Each row of a before or after table is a point. One or more steps were done to the points. Then noise was added and the rows were shuffled. The steps act on columns, c1 being the first. What was done? A step turns or swaps two columns, mirrors them in a line or flattens them onto one, adds a multiple of one to another, or multiplies or shifts one. Angles are multiples of 10 degrees, from the lower column toward the higher: turns from -170 to 170, lines from 10 to 170 but not 90. Use the fewest steps. Two steps may share a column if one is a turn and the other turns, adds or multiplies; they go together, in the order done. Otherwise the lowest column goes first.
In the rows, 128 means zero.

Before:
[[136  38 140]
 [134 147 162]
 [ 71 168 162]
 [178 150 173]
 [ 90  85 188]
 [126 157 120]
 [120  69 161]
 [168 112 115]
 [157 108 163]
 [ 92  83 179]
 [ 79 122 118]
 [129  94  82]
 [104  64 187]
 [ 49 127  87]]
After, 14 rows:
[[ 99 139 132]
 [144 172 169]
 [142 111 211]
 [119  75 223]
 [189 157 208]
 [ 84 183 236]
 [110 186 235]
 [ 82 161 210]
 [ 96 114 215]
 [167 200 141]
 [109 184 227]
 [ 47 165 192]
 [150 117 172]
 [ 94 102 164]]
Steps: turn c1 and c2 by -120 degrees; shift c3 by 50

Before (10 x 4):
[[140 144 127 131]
 [102 108 181 120]
 [136 111 129 125]
 [111 115 159 110]
 [148 108 119 123]
 [103 124 105 134]
 [105 120 104 141]
 [ 88 142 114 109]
 [137 123 125 131]
 [108 123 171 127]]
After:
[[ 56 110 105 130]
 [155 114 129 131]
 [151  88 131 118]
 [186  82 120 114]
 [ 60  91 102 135]
 [ 78 121 158 106]
 [164 169 127 135]
 [  9 191 112 120]
 [ 69 113 167 128]
 [ 50  89 183 109]]
Steps: multiply c1 by 3; turn c2 and c4 by 30 degrees; multiply c2 by 3

Before:
[[ 80  57 144 128  98  91]
 [134 123 155 162 110 187]
 [ 98 154 111 166 205 120]
 [ 53 122 141 110 147 105]
 [110  98 150  93 115 128]
 [121 189 124 213 123 120]
 [137 167 125 150 183 105]
 [105  94 196 134 118 132]]
After:
[[136 131 103 163 146 187]
 [117 186 111 213  99 117]
 [138 166  84 138  77  99]
 [ 88 145  81 174  35 112]
 [ 98 101 131  87 164 129]
 [  6 118 113 109 125 104]
 [ 93  84  82 132 174 139]
 [ 56  53 139 127 158 107]]
Steps: multiply c1 by 1.6; turn c2 and c6 by -10 degrees; add 0.5 times c4 to c5; turn c3 and c5 by 140 degrees

Before:
[[121 249  77 120 127 155 150  98]
 [138 156 141 146 159 134 206 135]
 [131 163 130 151 151 158 140 175]
 [ 83 107 123 157 129 149 162  96]
 [130 143 162 107 119 169 178  96]
 [144 127  17 131 167 171 153 149]
 [133 110 102 133 123 124 136 116]
 [136 103 151 101 163 117 138 218]
 [ 89 107 155 141 170 140 140  99]
 [129 122 137 168 162 131 127 103]]
After, 10 rows:
[[141 129 155 135 135 129 148 123]
 [135 132 119 162 157 130 114 105]
 [128 150 123 149 127 153  85 181]
 [131 212 120 150 132 132 117 140]
 [ 91 156 130 160 139 154 151 101]
 [141 144 105 105 173 113 124 226]
 [125 185 182 125  53 157  49 101]
 [ 93 149 101 147 178 145 118 102]
 [121 183  98 108 110 178 144  94]
 [143 157 230 135 164 171 112 152]]
Steps: turn c2 and c5 by -40 degrees; turn c2 and c7 by -70 degrees; multiply c3 by -1

Before, 8 rows:
[[123 156 111 177 168 128 149 135  74]
 [131 149 141 168 100 172  62 143 127]
 [187 102 141 133 108 160  76 139 129]
 [180 143 160 143 109 189  97 130 153]
 [166 131 105  96 107 152  95 144 144]
 [145 169 134 162 191 110 113 105 101]
 [ 97 123  96 142 185 122 134 195 119]
 [190 193 198 123 129  87 110 110  82]]
After:
[[140  73 191 110 141 151  81 138 111]
 [112 168 124 111  71 136 165 109  82]
 [108 121 167 131 156 153  93 160 129]
 [ 96 124  96 118  56 121 132 180 121]
 [137 199 144 145  63 125 119  89  98]
 [141 137 134  78 133 177  67 121 101]
 [198 251 188 140 134 112 126 115  77]
 [160 115 180 106 137 193  93 124 141]]
Steps: swap c1 and c3; turn c2 and c6 by 20 degrees; multiply c2 by 1.6; turn c4 and c8 by -30 degrees; turn c4 and c5 by -150 degrees; turn c7 and c9 by 20 degrees

Before, 11 rows:
[[106 179 127 124 147 105  80 145 162 118 122]
 [118 116 101 103 137  85 129 183 144 104 104]
 [155 172 105  67  70 176 139 181 164 157 126]
 [ 85 119 138 182  65 133 127 205 127 126  99]
 [108 132 132 121 117 164 175 164 173 184 133]
 [110 164 134  90 154 113 144  81 117 104 105]
 [117 146 121  88 139  94 126 119 108 146 172]
 [123 143 131 118 137  64 139 107 157  90 151]
 [173 133  90 103  97 231 150 138 139 169 138]
 [ 91 165  78 172  89 154 155 180 135 131 101]
 [164 164 136 111 157  95 154 117 123 141 125]]
After:
[[139 163 142 111 161  99 155 124  22 138 125]
 [156 129 142 120 115 168 176 146 253 180 126]
 [147 180 126 123 142 102  83 135 235 119 125]
 [158 144 120 119 134  55 137 120 190  86 143]
 [132 111 104 100 136  86 123 146 176 112 112]
 [118 159  79 171  86 160 157 149 237 138  98]
 [174 176 108  64  70 179 141 142 111 162 126]
 [107 117 136 183  67 142 125 158 232 128 104]
 [158 131  99 104 100 236 152 140  32 175 146]
 [ 99 148 114  89 135  95 127 123 115 152 169]
 [107 161 125  89 152 117 143 101 148  98 100]]
Steps: turn c1 and c9 by -60 degrees; multiply c9 by 3; turn c3 and c10 by -10 degrees; multiply c8 by 0.4

Before (9 x 12):
[[141 147 151 122 121  67  83 123 131 156 176  75]
 [ 92 147 124 191  83 168 169  73 132 128 167 116]
 [130 152 141 159  90 106 162 124 158 168  83 126]
 [ 45 105 134 124 103 116 154 149 162 161 146 140]
 [132 112 152 135 148 168 133 147 145 159 126  87]
 [155 116 128 101  83 123 157 147  35 165  80 128]
 [124 137 104 102 115 140 137 154  86 145 180 136]
 [137 143 138 106  77 122 141 139 124 124 168 116]
 [129 108 143 106 143 159 167 120 147 170 117 115]]
After, 9 rows:
[[102 148 133 138  86 100 112 158 161 102  86 168]
 [114 110 127 125 147 158 114 159 149 102 112 188]
 [141 144 130 138  84 128 134 119 120 120 169 152]
 [ 87 144 133 144  72 175 107 171 135 163 160 198]
 [117 116 124 123 143 165 156 136 146  96 115 175]
 [168 132 128 131 121 149 112 121  86 102 180 131]
 [247 117 123 137  86 110 114 136  34  90  85 167]
 [  8 108 125 130 100 118 103 136 167  89 150 147]
 [140 151 132 125 123  74 197 147 129 109 184 126]]
Steps: add -1 times c9 to c1; flatten c2 and c3 onto the line at 10 degrees; flatten c4 and c5 onto the line at 100 degrees; turn c6 and c11 by -10 degrees; turn c7 and c12 by 130 degrees; multiply c12 by 1.6; turn c8 and c10 by -140 degrees

Before:
[[ 98 138 133 107 117 138 126 145 101 131 117 128 161 125]
 [120 146 155 158 141 141 134 162 128 124 120 105 141 129]
 [120 122 149 162 172 109 150 118 119 128 151 121 129 108]
 [133 140 159 121 111 149 131 111 104 145 177 145 144 137]
 [110 127 130 106 107 149 175 143 104 138 118 120 146 108]
 [108 156 160 130 112   7 160 163 136 142 127 113 156 112]
 [134 118 137 101 138 152 145 145 111 146 111 131 134 118]
 [ 97 144 117 160 121 144 143 132 203 124 115 173 122 124]
 [195 158  50 106 111 109 143 145 106 122 125 114 164 125]]
After:
[[108 126 130 125 109 131 223 135 105 137 106 114 139 116]
 [141 136 162 146 109 177 134 117 106 143 144 149 140 130]
 [123 136 154 150 139 132 141 147 129 126 113  90 138 120]
 [137 156  52 139 111 111 159 135 106 120 142 106 149 193]
 [108 147 158 161 114  49 188 149 139 140 223 103 147 112]
 [110 125 146 119 174 138 172 113 118 127 156 128 130 125]
 [117 122 117 172 120 130 158 150 202 124 107 166 127  95]
 [115 138 134  92 139 131 162 140 110 148  98 119 127 137]
 [119 145 130 125 116 124 127 142  99 133 115 120 153 101]]
Steps: mirror c1 and c14 in the line at 40 degrees; add -1 times c5 to c4; turn c2 and c4 by 30 degrees; turn c6 and c11 by -50 degrees; multiply c7 by 2; turn c8 and c12 by -30 degrees; multiply c13 by 0.7

Before:
[[114 114 226 145 167 183 121 204 108  58 116 132 126 127 150 122 103 151]
 [140 103 186 168 133 149 101  77  94 190 218  94 110 116 162 151  93 130]
 [173 120 199 107 163 135  75  94 154 102 123 120  99 168 203 113 139  58]
 [169 168  98 183 105 212 203 140 146 121 127 172 154 102 139 139 112  93]
 [ 54 153 149  83 132 156  76 139 105 170 127 122  75 198 111 154  76 134]
 [164 118 175 158  81 144 190  97 118 187 113 124 181 198 173 183 129 127]
 [189 143 154 195 119 100 206  96 171 167 195 195 119 110 176 127 207 118]
 [147 173 133  86 108 132  79 127 123 169 108 115 109 196 131 145 201 172]
 [180 126 108  99 197 150 150  74 138 175 190  85 156 191 126 113 136  55]]
After (9 x 18):
[[205 151  74 168 121 146  75 151 106 169 139 144  69 198 130 134 152 133]
 [118 103  95  39 123 170 100 132  92 192 190 116 123 115 168 131 188 128]
 [164 113 103 176 157 143 120  66 108  63 129  87 138 128 149 111 224 149]
 [ 86 127 137  84 184 175 148 186 139 175 177  94 154 190 116  93 109  54]
 [ 92 118 139 119 161 135  76 162 154 102 120 104 126 168 213 112 199  57]
 [105 112 130  95  68 138 190 124 118 189 100 100 192 199 149 165 174 129]
 [ 75 140 208  46 123  58 203  95 170 169 168 100 138 109 179 131 153 118]
 [142 166 112 104 105 115 206  77 146 119 119  29 159 102 129 143  96  96]
 [113 171 203 160 104 141  79 161 126 173 119 119 111 195 136 143 133 170]]
Steps: turn c6 and c12 by 70 degrees; turn c1 and c12 by -150 degrees; swap c3 and c17; turn c4 and c8 by -130 degrees; turn c4 and c11 by 20 degrees; flatten c5 and c16 onto the line at 150 degrees; turn c13 and c15 by -20 degrees

Before, 8 rows:
[[124 148 140 128 123 134 132 157  88 108 126 117 131 124 127 115 119 141
  126 111]
 [130 156 126 132 135 110 120 126 125 162 117  97 121 126 124 142 115 117
  120 126]
 [126 162 111 120 127 119 125 118 134 140 112 112 114 105 137 150 111 107
  119 128]
 [128 134 141 119 119 133 136 173 113 108 147 123 133 119 121 112 117 144
  117 131]
 [116 134 137 128 122 122 137 168 108  93 145 108 133 111 116 114 121 133
  138 109]
 [106 114 151 115 113 121  88 124 136 132 115 132 133 118 117 131 153 148
  133 116]
 [119 107 125 119 116 141 111 127 137 128 120 128 156 129 113 126 148 138
  128 119]
 [125 141 117 131 151 119 136 136 119 142 121 130 117 115 119 177 114 112
  114 143]]
After, 8 rows:
[[131 133 125 119 129 132 152 108 117 109 148 123 133 115 123 130 170 150
  117 127]
 [140 141 127 132 130 117 152 133 124 141 121 129 117 112 115 101 143  84
  114 118]
 [106 134 129 128 130 121 155 107 115  93 146 108 133 105 118 135 163 141
  138 127]
 [106 114 159 115 130 138   9 111 139 132 115 132 133 121 120 113 109 141
  133 115]
 [111 148 136 127 128 140 140 116  92 108 126 117 131 111 128 130 157 146
  126 133]
 [127 162 127 120 127 118 119 148 141 140 112 112 114 108 137 124 131  97
  119 127]
 [115 107 124 119 130 140  77 113 136 128 120 128 156 132 116 123 114 137
  128 125]
 [126 156 142 132 128 115 104 140 125 161 117  97 121 125 123 124 134 111
  120 131]]
Steps: mirror c1 and c20 in the line at 30 degrees; add -0.7 times c11 to c3; turn c3 and c6 by 30 degrees; flatten c5 and c15 onto the line at 100 degrees; multiply c7 by 3; turn c8 and c17 by 130 degrees; turn c9 and c14 by 20 degrees; mirror c16 and c18 in the line at 110 degrees
